Rows are points. Each copy is the shape, with its points in the same order, turned, moved and blurred by noise. Is it also mirrored, or only turned?

Shape (9 x 3):
[[ 16   3 -11]
 [ 18  -2 -31]
 [-18  15  11]
 [ -5   2 -39]
 [-12  10 -38]
 [ -9 -31   3]
 [ 13   0 -19]
 [ 40  30  31]
 [ 59  45  48]]
Copy 1:
[[  9  -5 -28]
 [ 10  -5 -46]
 [ -8 -30   6]
 [ -6 -27 -48]
 [ -6 -33 -46]
 [-29   4 -12]
 [  7  -6 -37]
 [ 48   6  18]
 [ 75  12  29]]
Copy 1 is: mirrored
Copy 2:
[[  6  -4  14]
 [  2 -20  24]
 [-24   2 -23]
 [-21 -27  24]
 [-31 -28  17]
 [ 10 -29 -24]
 [ -1  -9  18]
 [ 10  50   7]
 [ 14  79  10]]
Copy 2 is: mirrored
Copy 3 (9 x 3):
[[ -7   3 -14]
 [  7   4 -29]
 [-14  22  26]
 [ 17  23 -19]
 [  7  36 -18]
 [ 21 -10  24]
 [  3   0 -20]
 [-51 -14   4]
 [-88 -23   2]]
Copy 3 is: mirrored

Shape, 7 rows:
[[ 10  13  24]
 [ 21 -46  12]
 [-34  22   3]
 [ 19 -19  13]
 [ -7  71 -18]
 [ 10 -26  28]
 [-17  31  18]]
Copy 1:
[[-12  21   6]
 [ 42   4  -6]
 [-36 -19   4]
 [ 19  13   4]
 [-63  -7  53]
 [ 17  15 -21]
 [-43  -1   2]]
Copy 1 is: mirrored
Copy 2:
[[ 26   4 -16]
 [ -4 -47 -29]
 [ 23   9  32]
 [  4 -23 -26]
 [  9  67  16]
 [ 19 -33 -22]
 [ 34  19  11]]
Copy 2 is: only turned

Shape, 9 rows:
[[-22 -22  19  32]
 [ -6  14   1 -19]
 [ 23  52 -12 -40]
 [-39 -12 -29 -36]
 [-44   4   6   4]
 [ 25 -21  -8 -15]
 [  6  34  30 -21]
 [ 14  -5  18  32]
 [ 42  44 -29  24]]
Copy 1:
[[-39 -31 -14   6]
 [ 11  13 -10  -1]
 [ 36  60 -10  10]
 [ 16  -8  26 -38]
 [-24  -6 -14 -26]
 [ 19 -11  17  29]
 [ 20  19 -44  12]
 [-31  -5 -17  38]
 [-19  58  10  45]]
Copy 1 is: mirrored
Copy 2, 9 rows:
[[ 18  30 -32   3]
 [ -2   4  22 -21]
 [-37 -25  46 -41]
 [ 40  -2  45   3]
 [ 36  10  -3 -21]
 [-23  13  21  23]
 [-25  18  18 -48]
 [-22  18 -31   0]
 [-49 -48 -12 -11]]
Copy 2 is: mirrored

Shape:
[[  9   2  21 -28  36  37]
 [-39 -32 -24 -24 -12 -48]
 [-40  37  14 -16  30  34]
 [ 36  19   7  40  38 -22]
 [ 49  25   3  34  27  33]
 [ 12 -24  26  14 -13   2]
 [-10 -18 -18  10 -17 -21]
 [-12  -5   6 -14 -58 -15]
 [-30  19   5 -21  26 -32]
 [  2 -20 -14  12 -57  -4]
 [ -3  20 -19 -17  -8 -35]]
Copy 1, 11 rows:
[[ 38 -27  11 -20  20  21]
 [-26 -30 -55  23   7 -54]
 [ 57  -4 -29 -36  -7   5]
 [-32  25  -7 -50  24  29]
 [-12  18  23 -41  -6  54]
 [ -7  14  22   0  28 -24]
 [-32  -2 -15   8  -7 -27]
 [ -3  19 -23  51  -2 -28]
 [  7  -6 -60 -17  24 -11]
 [-27  17   8  40 -18 -24]
 [-23  -3 -54  11   5   8]]
Copy 1 is: only turned
Copy 2:
[[ 50  26  -7   6  41 -14]
 [ -8  15  67 -14 -27  27]
 [ 49 -30  10  -6  41 -14]
 [-40   6 -34  34  25  -8]
 [  6  13 -66  18  19 -29]
 [ 20  31 -17  25 -14  28]
 [ -2   9  12   1 -32  14]
 [ 20   7   2 -25 -36  49]
 [ -2 -10  40  -7  31  18]
 [ 16  18  -9 -14 -58  23]
 [-20   1  14 -30   2  14]]
Copy 2 is: only turned

Shape, 11 rows:
[[ -5   8  32  19  -7 -10]
 [ 15 -34  27 -32  15  52]
 [ 48  -4   3  -7 -22  46]
 [ 23 -57 -22   6  27  -9]
 [-13  23 -26  18 -32 -26]
 [ 35 -57   7 -49 -32 -19]
 [-25  22 -16 -10   2  10]
 [ 15  11 -37  15  -5 -22]
 [ 14  16  34  19   8  13]
 [ 38  -9 -23 -26  38  21]
 [ 44   5 -35  -6 -20  -7]]
Copy 1:
[[-31  -1   3  -7  -1  19]
 [  3 -25  12  68  31  -4]
 [-17 -21  27  32  11 -50]
 [ 42   6 -25  31 -23 -12]
 [-11  32  -1 -48  12 -17]
 [ 57 -53  17  -1  12 -13]
 [-17  29 -14  -2  45  -6]
 [ -2  22 -24 -26  -2 -35]
 [-46  -7  -2  17  -2   1]
 [  7 -11 -40  43  19 -42]
 [  6  -5  -8 -14   3 -60]]
Copy 1 is: only turned
Copy 2:
[[-31  13  -3 -20  -7   1]
 [ 28 -29  17 -43  24  52]
 [  0 -24 -22   2  51  45]
 [  9 -47  54  21  17   2]
 [-10  30  -7  38   6 -23]
 [ -9  -2  67 -10  77  17]
 [ 30  19 -10   1  -1 -12]
 [ -8 -11   0  33  16 -26]
 [-23 -20 -12 -23  -4  11]
 [ 35 -52   3  -6  36  -9]
 [ -2 -13  -2  31  53 -12]]
Copy 2 is: only turned

Shape, 12 rows:
[[  3  28  12  19  35 -13  21  17]
 [-19  14  31 -43   7  11  29 -10]
 [ 47  16  -4  -3 -28  23   1  29]
 [ 13  54 -56 -13   6   5  24 -15]
 [ -9 -38 -13 -43 -44 -11  47   1]
 [ 15  26  17  -6 -20 -24 -12  46]
 [ 12  26 -14  -4  16  -4  26  17]
 [-38  24 -11  12 -23   6   9  10]
 [-12  34 -40  33  13  -8  26   2]
 [ -8 -12 -30   4  33 -17 -16  -2]
 [ 48 -18 -37  -1  39  31  -6 -67]
 [ 12  14 -28 -34 -42 -18  41 -35]]
Copy 1:
[[  8 -34   3  27  40  -7  -4  23]
 [ 14  -4   0  40   3 -36  -7 -36]
 [  8 -15 -51   8  21  44 -17 -18]
 [ 15   3   1   0  56   2 -74  -9]
 [-49   9 -15 -12  12 -19  -3 -66]
 [  9 -43   3   7  12  44   8 -18]
 [ -2 -16  -2  21  47   6 -23  -3]
 [-10 -49  -5  -4  -2 -13 -44 -11]
 [ -9 -34   1  -5  49 -13 -51  24]
 [-23  11  17   0  10   3 -21  35]
 [ 14  76 -42  -5  26 -16 -35  42]
 [  1  14  -8 -34  39 -19 -30 -57]]
Copy 1 is: mirrored
Copy 2, 12 rows:
[[ 19   8  11 -32 -23  -1 -35  -3]
 [ 42 -15  25  -6   7 -34  20  -7]
 [ 21   9  51   8  24  43 -13  30]
 [-23  14  47 -20 -17 -20  -1  56]
 [-13 -40  14 -10  62   0  37   1]
 [ 46  21   3 -28  21  36  -9  26]
 [  6   0  28 -29  -4  -1 -22  20]
 [  0  43  12 -15  28 -18   2   2]
 [-33  30  17 -30 -10 -12 -25  16]
 [-12  -3 -29   9  -9 -10 -26  25]
 [-34 -29  29  65 -54   1  -6  26]
 [-24 -14  35 -18  12   2  57  29]]
Copy 2 is: only turned
Copy 3, 12 rows:
[[ -5 -32 -26  31  11  14 -36  29]
 [ -9 -22  -9  30  11  35  10 -35]
 [ -6  51  -6  15 -22  14 -13  25]
 [ 31  14 -68 -18  13  29 -13   9]
 [-65  15 -23 -21   3   7  18 -38]
 [-24   9 -24  46 -21  -2  17  39]
 [ -9  -1 -41  17  13  16 -23  18]
 [  2 -13 -11  -7  25   7  28  26]
 [  8 -20 -46 -19  28  10 -19  42]
 [  8 -23 -33  -2   4 -42 -28  -1]
 [ 46  -1 -14 -34 -31  -3 -72 -40]
 [-20   6 -54 -34 -20  36  18 -23]]
Copy 3 is: mirrored
Copy 4, 12 rows:
[[-10 -37  36 -17  16  14  -4  -9]
 [ 22  32  39 -29  29  -5   8 -14]
 [-46  30  17  12  -8  41  -3  14]
 [-14   8  49  13 -26  10 -52 -39]
 [ 57  54   5  14   8  35 -19  17]
 [-31   3  19  22  43  45   7  -8]
 [ -7 -11  43   2   3  19 -21  -1]
 [ -8   8  -6  -5  33   5 -44 -18]
 [ -7 -34  21  -2  -5   9 -59 -22]
 [ 11 -30  11  36  -1 -19  -6  -9]
 [  3   0  11   7 -89 -30  18 -11]
 [ 38  44  19   7 -19  39 -31 -36]]
Copy 4 is: only turned

Shape (14 x 8):
[[-48 -26 -13  15  34  -3 -22 -11]
 [ -3 -40   1  11  50   4  35 -38]
 [ 21  27 -24  14 -22  -4  32   6]
 [-21  26  -2 -20  34 -13  18 -31]
 [ 13 -25  -1 -52  10 -12 -12 -11]
 [ 19  36  -3 -54   4   6 -18  43]
 [ 17  34  33   7  51   7 -26 -25]
 [ 16  24  21  19 -22   8 -11 -34]
 [ -5 -29  26  21  37  16 -24  20]
 [ -1  23 -44  -5   6   7  11  32]
 [ -1  25  -2 -49  13   7  -4  20]
 [ 17 -29  34  32  30 -22  41  46]
 [-30   9 -38 -33  21  -8 -40  19]
 [-35 -26   0 -36 -15  28 -34 -21]]
Copy 1, 14 rows:
[[-40  -2  31  25  55 -34  -6  -6]
 [-30  -1 -19  71  18  -7 -21 -31]
 [ 24  33  -1   7   1   6 -21  38]
 [ 13  12   0   3  34   8 -28 -37]
 [-20 -28 -23 -17  20  14 -29   0]
 [ 34 -19 -24 -45  39  25   5  34]
 [ 18 -27  31  38  50  40   9  -9]
 [  1  15  46   9 -11  36   2  11]
 [-24 -28  11  39  47  -9  32  24]
 [ 14  34 -14 -13  42 -12 -15  44]
 [ 19  -5 -30 -27  42  18   0  11]
 [ 21 -28 -19  64  -2 -43  17  36]
 [-12  -6   2 -36  73 -14 -15  16]
 [-57   5  10 -32  32  25  20 -15]]
Copy 1 is: only turned
Copy 2, 14 rows:
[[-18  40  -7  10  41 -36   9  16]
 [-27  -5   9   4  45 -46 -45  -3]
 [  5 -18   0   0 -25  -9  -1 -47]
 [-20  12 -41 -22  36  -2 -25 -19]
 [  8   3   3  -8  22  30 -34  31]
 [-13  -1 -10 -11 -15  72  12  -1]
 [-23  26   2 -13  72  25  -1 -43]
 [ 14  23  21  17  23   5 -23 -61]
 [-30  16  22  35  54   0  23   4]
 [-18  -6 -12 -14 -26  -2  24 -10]
 [-22   7 -17  -9  -2  46  -6   2]
 [-29 -58  -2  60  34 -18  13 -12]
 [ -4  39 -24 -17   1  16  24  30]
 [ -5  70  16  20   7  13 -29  25]]
Copy 2 is: mirrored
Copy 3 (14 x 8):
[[ 23 -25 -34 -11  28   6 -59   6]
 [ 20 -27 -25  29 -41  11 -58   7]
 [ -4  18   1  -6 -21  -7  21 -24]
 [  2  -6 -14  44  16  22 -24 -33]
 [ -1 -45  17   5   9  44  -5  -2]
 [-13  23  16  -3  32  62  26   8]
 [ 10  14   6  63  32   1 -21  38]
 [  6   7  39  27   9 -33 -12  -6]
 [  4  -3 -10 -10   9   5 -52  56]
 [ 15  23 -25 -14   7  23  15 -11]
 [ -6  11   9   5  24  55   2  -5]
 [-53   5 -36  -7 -43   5 -30  36]
 [ 24 -18 -17 -21  53  44  -5  -3]
 [ 30 -21  45 -19  35  28 -49 -16]]
Copy 3 is: only turned

Shape (12 x 9):
[[ 16   0  -8  -9   6   0  30 -17  24]
 [-25  26  -5  -3  -4  -2  13  50 -24]
 [ 16  -2   6  -1  49 -13  17  15  13]
 [ 24 -22   8 -11   2  28  23   6  -8]
 [ -5   7  26  14 -10 -28  -9  -3 -28]
 [-20  15  28 -41 -18 -11   2  15 -18]
 [ 12 -23   5   9  23  10 -18   6  11]
 [ -9 -53  -4  -8  46   2  20 -20 -10]
 [ -3   3  10 -24 -26 -38  34  53 -26]
 [ -5 -29 -15  14  23 -13  13 -27  13]
 [-14  44  57  55  60  34   7  48 -64]
 [  1 -37  13  14  18   5  26 -13  62]]
Copy 1:
[[ 21 -14 -12  -4 -21  22 -14  20   1]
 [-34  55 -41 -13 -15  29  -7 -22 -19]
 [ -3   0 -34  15  -5  39 -46   2   6]
 [-11  -7  -3   2 -26   7 -29 -30   1]
 [-30  38 -19   4  31 -11 -15   4  -9]
 [ -2  72  -5  -4 -18  -4 -30  -7  -8]
 [-18 -10  -2  -3  21  33 -32 -24  10]
 [-38 -13  29  11 -14  39 -56  15   2]
 [-36  64 -34   3 -37   4 -19   1  32]
 [-22 -20  10 -15  14  35 -23  27  10]
 [-57  18 -85  18  25  27 -70 -45 -81]
 [  6 -48  -2 -41   0  26 -41   1  28]]
Copy 1 is: mirrored
Copy 2 (12 x 9):
[[ -3  -9   2  30   6 -20 -10 -17  -5]
 [-32  12  -2  21 -21  -4  18  44  46]
 [-27 -27   8   6 -15  -8  28  -9  -8]
 [-52   0  -8  14  13 -21 -18 -13  10]
 [-13   7   2 -15  14   9  -8  48   2]
 [ -8  -2 -30  -7  -7 -30 -11  43  36]
 [-30  -4 -15  -4   6  21   7 -19   1]
 [-40 -61 -14  20  28  13  -4 -11   2]
 [-39  12 -25  25  -7 -39  17  69  10]
 [ -9 -32   2  30  22  22  -4  -7 -13]
 [-86 -10  65 -45 -48  30   0  38  50]
 [-14 -23 -19  33 -19  15 -22 -34 -38]]
Copy 2 is: only turned
Copy 3:
[[  2   0  19  10   0  42   5 -13 -21]
 [-31  21  42  -7  -7 -43  19 -23 -44]
 [ -5 -19   0  19 -26   3   5 -47 -10]
 [ 10  -2 -10  12  -1   8   8 -10 -53]
 [-10 -30  29   1 -18 -32   9  22 -11]
 [  3   0  46  28  18 -41   5   2 -40]
 [  4 -13 -24 -10  -2 -11  10 -21  -8]
 [ 45 -31   4 -23 -15   7   6 -42 -27]
 [-38 -18  51  23   4 -29  51 -10 -61]
 [ 16 -32  11 -34 -11  27   9 -22  -9]
 [-32  11  -1  -7 -86 -87 -51 -17 -54]
 [ -4 -38 -10 -18  20  42 -20 -31 -17]]
Copy 3 is: only turned

Shape:
[[ 45  24  -8  -4  -1 -16 -22  35   1]
 [-29  29  -1  11  19  39  -5  59  11]
 [ 22  38  15 -24 -30 -23 -20  34 -36]
 [ 20 -41 -11  40 -27 -29  20 -20  12]
 [  9 -25 -31  16  -6  25 -14   6 -16]
 [-43 -30  19 -40  26  17   1 -24  50]
 [ -6   8 -39 -17 -13 -21  17  55 -17]
 [  7  -4   9 -36  -9  42  12 -18  20]
 [  5  16  11  15  36 -30   9 -13   1]
 [  9  34  24 -19  22  17  -1 -18  10]
 [ 39  32 -18  33  22  31 -27  -3 -19]
 [-17 -48  51  -5  18  14  41  51 -26]
 [-41   6  15 -13  12  19   7  48 -12]]
Copy 1:
[[ 12  16  -7  30   0 -26  12   4  52]
 [-34  -5  -8  68 -12 -56   7 -38  -7]
 [ -1  15 -46  13 -25 -39 -10  26  51]
 [ 11 -31  53 -23   0   3 -10  18   3]
 [  7  14  35  11 -38 -32  12   2 -12]
 [-69  31  28  14 -13  20 -47 -47 -17]
 [-36 -15  -3   0 -35 -47  31  -6  41]
 [ -3  26  -3   2 -31   5 -32 -51  -5]
 [-20   3  -7  19  23  16   9  15  -3]
 [-10  30 -28  22   7   6 -15 -25  -7]
 [ 37  32  -6  36   5 -28  28   2 -17]
 [-44 -47   5  62 -72  15 -18  -4   0]
 [-53  -7 -16  47 -36 -35  -6 -15  -2]]
Copy 1 is: mirrored
Copy 2 (13 x 9):
[[ 35 -28  24  13 -55 -27  -9  -6   6]
 [-25   7  21  16 -32 -15 -47  -7 -54]
 [ 31 -14  -2  10 -28 -76 -18   6  14]
 [ 13  32  26  -5  -4  14  38 -18  45]
 [  3   1  51  35   1  -1  -2   4   4]
 [  3 -13 -26   1  23  47   9  18 -55]
 [ 46  15  26   6   0 -28 -46 -26  -4]
 [-11 -45   0  17  23   2  18  -6 -18]
 [  0  -4  -3 -23 -24  13 -20  27  26]
 [-21 -47 -14 -10 -11  -3  -9  21  -7]
 [-21 -35  63  14 -43 -14 -16  27  18]
 [-20  36 -49  56  -4  13 -36 -25   6]
 [ -6  18 -11  22  -2 -17 -46  -3 -41]]
Copy 2 is: mirrored
